Each row of a before or after table is a point. The points were changed in one or more steps. Then noise was added and the rows were shuffled. The steps act on columns, c1 being the first. Write out the steps. A step turns or swaps two columns, mirrors them in a line or flattens them onto one, adds a multiple of one to another, or multiplies or shifts one. Angles are multiples of 10 degrees, from the lower column toward the higher: turns from -170 to 170, lines from 10 to 170 but not 90. Use the fewest steps. Two steps may share a column if one is a turn and the other turns, adds or multiplies; they go together, in the order done. Otherwise the lowest column goes first.

Before (10 x 2):
-0.53 0.45
-0.17 0.51
0.44 -0.28
-0.08 0.38
0.42 -0.30
-0.07 0.03
-0.62 -0.66
-0.67 0.02
0.36 0.31
0.40 -0.29
After (10 x 2):
0.67 0.12
-0.45 0.12
0.18 -0.32
0.39 -0.45
-0.52 0.09
-0.19 -0.38
0.01 -0.01
-0.43 0.14
0.39 0.85
0.67 -0.26
Steps: turn c1 and c2 by -160 degrees

Before (8 x 3):
-0.14 -0.44 0.55
0.67 -0.01 -0.02
0.15 0.72 -0.09
0.20 0.48 0.31
0.37 0.74 0.01
-0.23 0.26 -0.42
-0.27 -0.49 0.84
-0.41 0.34 0.63
After (8 x 3):
0.52 -1.23 -0.69
-0.61 -0.04 -0.21
-0.19 1.82 0.09
0.55 0.83 -0.42
-0.06 1.21 -0.36
0.07 0.62 0.52
-0.39 1.84 -0.09
0.30 -1.09 -0.49
Steps: turn c1 and c3 by -160 degrees; multiply c2 by 2.5

Before (11 x 4):
-0.26 0.08 0.01 -0.39
0.08 0.79 0.18 -0.56
0.32 -0.04 -0.50 -0.13
-0.25 -0.35 -0.17 -0.38
-0.07 -1.01 0.00 0.20
0.05 -0.63 0.66 -0.61
-0.57 -0.18 -0.39 -0.67
-0.40 0.42 -0.97 -0.16
-0.44 -0.28 0.19 -0.18
-0.14 -0.13 0.22 -0.44
0.02 1.16 -0.04 -0.52
After (11 x 4):
-0.51 0.87 0.47 -0.06
-0.12 -0.30 -0.17 0.34
-0.64 -0.37 -0.17 -0.58
-0.18 -0.04 -0.03 -0.39
-0.52 0.71 0.40 0.17
-0.40 -0.33 -0.13 -0.27
-0.18 -0.11 -0.06 -0.44
-0.62 -0.16 -0.15 0.03
0.23 -0.78 -0.45 -0.12
-0.37 0.04 0.10 -0.29
-0.41 0.00 -0.03 -0.16
Steps: swap c1 and c4; flatten c2 and c3 onto the line at 30 degrees

Before (14 x 6):
0.45 0.07 0.10 0.68 -0.94 0.61
0.43 -0.20 0.63 -0.15 0.29 -0.19
0.14 0.48 -0.23 0.53 -0.59 -0.46
-0.30 0.26 0.54 0.38 -0.09 0.47
0.42 0.10 0.13 0.42 -0.71 -0.01
0.72 -0.19 -0.06 -0.30 0.12 -0.41
-0.34 -0.23 -0.26 0.61 0.19 -0.29
-0.53 0.64 -0.62 0.38 -0.42 -0.35
-0.20 -0.46 0.03 -0.47 -1.06 0.08
-0.38 0.45 0.65 0.66 -0.40 0.75
-0.18 0.04 0.28 -0.34 -0.85 0.18
-0.43 0.26 -0.04 0.78 0.15 0.74
0.32 -0.09 0.05 -0.31 0.04 0.28
-0.14 -0.29 -0.62 0.13 -0.09 -0.46
After (14 x 6):
-0.15 0.30 -0.47 0.39 -0.60 0.54
0.11 -0.06 -0.29 -0.29 -0.48 0.04
-0.09 0.04 -0.19 -0.37 -1.33 0.28
-0.03 -0.30 0.46 0.13 -0.59 -0.65
-0.14 -0.26 0.32 0.63 -0.31 -0.24
0.17 0.08 -0.59 0.65 -1.44 0.11
-0.12 0.41 -0.75 0.67 -0.87 0.67
0.17 0.09 0.04 0.40 -1.21 0.15
-0.06 -0.42 -0.08 -0.51 -1.52 0.04
0.30 -0.15 0.36 -0.34 -0.37 -0.06
0.03 0.49 0.47 0.56 -1.08 -0.25
-0.21 0.64 0.33 0.41 -0.89 -0.61
-0.18 0.26 -0.78 0.79 -0.37 -0.06
0.19 -0.21 0.18 -0.16 -0.25 0.59
Steps: multiply c1 by 0.4; turn c3 and c6 by 90 degrees; shift c5 by -0.50

Before (14 x 8):
0.41 -0.58 -0.91 -0.30 0.05 -0.49 0.00 0.46
-0.65 -0.20 -0.07 -0.24 -0.68 0.36 0.18 -0.25
0.09 0.52 -0.66 -0.30 -0.01 -0.64 0.43 0.75
0.11 0.30 -0.09 0.38 -0.26 -0.24 -0.03 -0.24
-0.19 -0.24 0.24 -0.72 -0.71 -0.47 0.59 -0.26
0.14 -0.32 -0.47 -0.27 -0.05 0.13 -0.44 -0.17
-0.13 -0.22 -0.19 -0.78 -0.44 0.04 -0.36 0.33
0.16 -0.47 0.04 0.47 -0.31 -0.45 -0.25 0.70
-0.07 -0.27 -0.51 0.57 0.08 -0.35 0.57 -0.37
-0.75 0.62 0.08 0.26 -0.72 0.57 0.53 0.18
-0.55 0.24 -0.83 -0.21 0.30 -0.40 0.73 0.94
-0.68 0.57 -0.61 0.49 0.46 -0.11 -0.30 0.14
0.51 0.44 -0.11 -0.66 0.45 0.58 0.27 0.53
-0.30 0.01 -0.66 0.24 -0.16 -0.06 0.83 0.34
After (14 x 8):
-0.09 -0.41 -0.33 0.02 -0.39 0.57 -0.47 -0.18
0.42 -0.11 0.34 0.67 -0.21 -0.49 -0.23 0.73
-0.13 -0.10 -0.55 -0.81 0.22 2.32 0.26 0.56
0.28 0.48 0.14 0.07 -0.31 -0.19 -0.03 -0.28
-0.69 -0.32 0.66 -0.03 -0.50 -0.81 0.21 -0.22
0.68 -0.67 -0.75 0.21 -0.61 -0.04 -0.02 0.46
-0.15 0.15 -0.40 0.20 -0.62 -0.84 0.77 0.33
-0.92 0.63 0.77 -0.22 -0.43 -0.63 0.57 0.17
-0.36 0.75 -0.99 -0.05 -0.21 -1.80 -0.30 0.16
0.56 0.17 -0.56 -0.55 -0.54 -1.04 0.40 0.73
-0.08 0.03 -0.92 -0.35 -0.47 -2.05 0.72 0.90
-0.11 -0.69 0.28 -0.50 -0.45 -0.22 -0.38 0.42
0.23 0.16 -0.51 0.61 -0.36 -0.82 0.58 -0.42
0.28 -0.67 0.89 -0.39 -0.32 -1.34 0.57 -0.22
Steps: turn c1 and c6 by 50 degrees; multiply c6 by 3; turn c2 and c4 by -40 degrees; turn c3 and c5 by 50 degrees; multiply c3 by 1.3

Before (11 x 9):
-0.70 -0.25 -0.21 -0.77 0.39 -0.02 -0.03 0.58 -0.34
0.08 -0.51 -0.22 -0.69 0.33 -0.28 -0.25 0.23 -0.12
-0.64 -0.08 -0.38 -0.61 -0.23 -0.10 0.03 -0.02 0.07
0.06 0.25 -0.14 -1.07 -0.51 0.20 0.15 0.24 0.64
-0.01 0.35 0.88 0.01 -0.74 0.20 0.53 -0.47 -0.05
0.24 0.38 0.08 0.19 0.37 0.28 -0.50 0.62 0.20
0.25 0.07 -0.27 0.01 0.48 0.15 0.37 0.58 -0.25
-0.44 -0.17 0.65 0.31 -0.33 -0.18 0.80 -0.31 0.44
0.15 0.57 0.10 0.31 -0.44 0.17 0.30 -0.51 0.25
-0.16 -0.38 0.48 0.58 -0.44 0.67 0.54 -0.36 0.07
-0.52 -0.74 -0.42 -0.17 -0.09 -0.49 -0.05 0.97 -0.55
After (11 x 9):
0.16 0.23 0.76 -0.14 -1.24 -0.22 0.53 0.15 -0.29
-0.43 0.52 -0.35 0.67 -0.42 -0.11 0.00 -0.03 0.11
-0.25 -0.01 0.43 -0.79 -0.68 -0.43 0.52 0.06 0.33
-0.77 0.25 -0.08 0.79 0.62 -0.23 -0.02 -0.09 -0.06
0.08 -0.24 -0.19 -0.09 0.75 -0.15 0.37 0.00 -0.18
-0.38 -0.25 -0.22 0.80 0.49 0.00 -0.30 -0.07 0.18
0.48 0.11 0.20 -0.32 0.60 -0.23 -0.51 0.01 -0.05
0.55 0.41 -0.07 0.94 -0.78 -0.56 0.16 -0.03 0.34
-0.17 0.46 0.61 -0.22 -0.53 0.29 0.77 0.08 0.49
0.51 0.30 0.08 -0.33 -0.76 -0.16 0.31 0.04 -0.11
-0.96 -0.17 -0.37 0.35 -0.18 0.45 -0.03 0.05 -0.01
Steps: turn c2 and c9 by -40 degrees; turn c1 and c2 by -50 degrees; flatten c3 and c8 onto the line at 10 degrees; turn c4 and c6 by 160 degrees; multiply c5 by 1.6

Before (10 x 11):
-0.48 0.41 0.56 -0.27 0.04 0.59 -0.28 -0.74 0.07 0.30 0.63
0.17 0.31 -0.15 -0.11 0.02 0.24 -0.13 0.07 1.03 -0.31 0.29
0.42 -0.02 -0.24 -0.17 -0.24 -0.18 -0.90 0.16 0.09 0.73 -0.38
0.32 0.14 -0.37 0.60 0.34 -0.63 -0.16 0.10 0.35 0.05 0.49
-0.10 -0.09 0.57 0.37 -0.36 -0.53 -0.37 0.15 0.33 0.17 0.32
0.20 -0.74 -0.65 0.67 -0.81 -0.06 0.38 0.12 -0.25 -0.60 -0.23
-0.32 -0.03 -0.45 0.42 -0.73 -0.84 -0.18 0.42 0.07 0.66 0.29
0.44 0.71 0.31 0.74 0.24 0.85 0.22 -0.65 0.29 -0.10 -0.20
0.55 0.19 0.01 0.00 0.17 -0.09 0.12 -0.57 0.99 -0.02 -0.11
0.69 -0.33 -0.31 0.30 0.14 0.83 0.37 -0.06 0.65 0.37 0.17
After (10 x 11):
-0.88 -0.19 -0.12 -0.37 0.19 -0.91 0.35 -0.01 -0.84 0.35 0.04
-0.65 -0.97 -0.70 0.46 0.58 -0.57 -0.07 -0.46 -0.42 0.22 -0.28
-0.52 -0.38 0.63 -0.90 -0.82 -0.36 -0.63 -0.27 0.21 0.35 -0.38
-0.38 -0.11 -0.02 0.22 0.50 0.05 -0.03 -0.41 -1.08 0.11 -0.23
0.40 0.00 0.00 0.36 -0.01 -0.31 -0.30 0.06 -1.02 -0.12 0.17
-0.37 -0.63 0.60 -0.01 0.31 0.37 0.02 0.30 -0.43 -0.10 0.38
-0.73 0.18 0.30 0.05 -0.28 0.03 0.75 0.01 -0.25 -0.86 -0.50
0.43 -0.34 -0.26 -0.21 -0.39 0.74 0.13 -0.09 -0.27 -0.40 0.21
0.96 0.03 -0.79 0.51 0.43 -0.23 0.23 -0.56 0.06 -0.31 0.58
0.66 -0.37 0.82 -0.15 -0.85 0.47 0.62 -0.05 0.02 -0.19 0.17
Steps: turn c1 and c9 by -160 degrees; multiply c1 by 2; turn c2 and c4 by 110 degrees; turn c3 and c6 by 150 degrees; turn c5 and c8 by 30 degrees; swap c7 and c10; shift c11 by -0.10
